Every row gives one point. Each copy is the shape, with its points in the same order, turned, moved and blurred by noise. Say if it was mirrored as well.

Shape (5 x 2):
[[ -3  23]
 [ 10 -31]
 [ 41  28]
 [-75  58]
 [ 15 -62]]
Copy 1, 5 rows:
[[ 43  24]
 [ -9  -8]
 [ 20  63]
 [116  -1]
 [-34 -17]]
Copy 1 is: mirrored
Copy 2:
[[-18 -13]
 [ 28  26]
 [ 28 -45]
 [-82 -29]
 [ 43  51]]
Copy 2 is: mirrored
Copy 3:
[[  5  22]
 [ -9 -26]
 [ 36  10]
 [-34 104]
 [-39 -53]]
Copy 3 is: only turned
Copy 4, 5 rows:
[[ -7  13]
 [ 21 -36]
 [ 21  24]
 [-94   8]
 [ 34 -67]]
Copy 4 is: only turned

Shape (6 x 3):
[[-107  -27  -36]
 [  -5  -40   32]
 [ -55   31  -31]
 [  48   41   44]
 [ -30  -11    7]
 [  53   11   -3]]
Copy 1 (6 x 3):
[[-121   35    2]
 [ -17  -25   26]
 [ -49   68  -10]
 [  67   25   21]
 [ -34   13   16]
 [  44    4  -25]]
Copy 1 is: only turned
Copy 2, 6 rows:
[[ -6 -50 -56]
 [ 59 -41  37]
 [ 13  11 -34]
 [ 83  41  52]
 [ 41 -21  -1]
 [ 27  29  61]]
Copy 2 is: mirrored
Copy 3:
[[-81 -51 -36]
 [ 23 -55   5]
 [-48  13 -15]
 [ 58  26  45]
 [ -1 -30  -2]
 [ 52  27  -4]]
Copy 3 is: only turned

Shape:
[[ -8  28 -62 -24]
 [-53 -55 -24  20]
 [ 54  51  13 -41]
 [ 27 -10  40  37]
 [ 30  71  -6  -3]
 [ 23  34 -30 -26]
 [ 17 -28 121  42]
 [ 24   1  21  35]
 [-20  20  22  11]]
Copy 1 (9 x 4):
[[ 45  10 -36 -68]
 [ 66 -35 -10  31]
 [-67  11   6 -68]
 [-48  -4 -13  34]
 [-38  49 -16 -43]
 [-12   5 -13 -68]
 [-72  -2  42  77]
 [-36   8 -19  18]
 [  6  31  17   3]]
Copy 1 is: mirrored
Copy 2:
[[ 58   2 -75 -14]
 [-39 -55 -39 -35]
 [ 75  58   8   9]
 [ -4  -8  33  35]
 [ 51  47 -34  31]
 [ 66  15 -34   1]
 [-52  38  87  42]
 [  8  -5  15  40]
 [-20  23 -16  16]]
Copy 2 is: only turned
Copy 3 (9 x 4):
[[-39   0 -72   7]
 [-33 -78   5  14]
 [ 45  47 -59 -27]
 [ 53  -3  22  17]
 [  8  64 -40   2]
 [  3  20 -64  -1]
 [ 87  -7  86 -23]
 [ 39   5  10  25]
 [ -3  11  14 -11]]
Copy 3 is: only turned
Copy 4:
[[ 65  12 -64 -24]
 [ -9 -46  -7 -40]
 [ 77  85  -1  13]
 [ -5  27  26  38]
 [ 73  45 -28  45]
 [ 65  40 -40  -7]
 [-10  21 107  55]
 [  6  24  11  32]
 [ 49 -10  20  19]]
Copy 4 is: mirrored
